Each wall is flat, endless, passes through zero and stands at right angles to its row. A trip goes straight from one point to another. List the walls that it crosses, first one first.

Walls:
(1): [-27  24  19]
(2): [ -7 -10  10]
(3): [-20 -26 -16]
(4): [ 60 -37  -8]
(5): [ 2 58 -3]
(6): [ 35 -14   2]
Trips:
[ 12   6 -47] to [-7 21 11] -> 6, 3, 4, 1
[24 -7 11] to [ 5 -8  9] -> none
[-5 16 10] to [-12  27 -16] -> none
[ -9   2 -17] to [12  7 37] -> 1, 3, 2, 6, 4

Walls:
(1): [  8  -8 -11   5 -14  15   2  15  28   8 -24   0  29  11]
(2): [ 10   7  -9 -16  19  13 -15  30   6 -22   7 -39  50  31]
(3): [-10 -10 -10 -14 -39 -15 -27  26   4   0  -5  -2  20  -1]
(4): [ 11 -30  -3  30  -3 -20   5 -16   2  37  12  17  23   6]
(5): [  8   7  -2   2  13  14  19  -8   6 -14   7 -30 -21  10]
(6): [ -4  27  16 -20  24  18 -21   0  19  26  36  24 -20  21]
(7): [ 13 -19 -14  17   9 -26 -32 -31 -12 -13 -12   0   0   5]
(8): [ 30 -24  17   1   9   4 -24 -10  23  -6   3   9   9  24]
Trips:
[ -5  29  12   7   5  20 -15   8   8  47 -29   0  24 -16] to [-14 -60  32  -6 -35   0  -5 -33 -11  39  15  17  20   7] -> 2, 8, 7, 6
[-21  12  -7  -6 -11   5 -21  -2  -3   4  35  39  14  15] to [ 13  25  18 -35 -17   6 -17 -25 -23   3 -10  11   8  -1] -> 4, 7
[-16  20  16   2 -17  22  -5   5  26   4  13  17  -2  11] to [-17   5 -10 -47  19  -2   8 -16   6  14 -42   1 -24 -39] -> 8, 3, 1, 6
[ -4   1 -24  10 -10 -23   2  21   9  10 -27 -33  -6  11] to [ -1 -28 -15 -21   9 -17   2  37   3 -20 -17  20  32   0] -> 5, 4, 8
[ -3 -19 -12 -29  -6 -13  14 -26 -28  -5  14  -3 -28   3] to [-23   3  16 -22  18  14 -40  15  -3 -20   6 -24 -19  12] -> 6, 2, 3, 8, 7
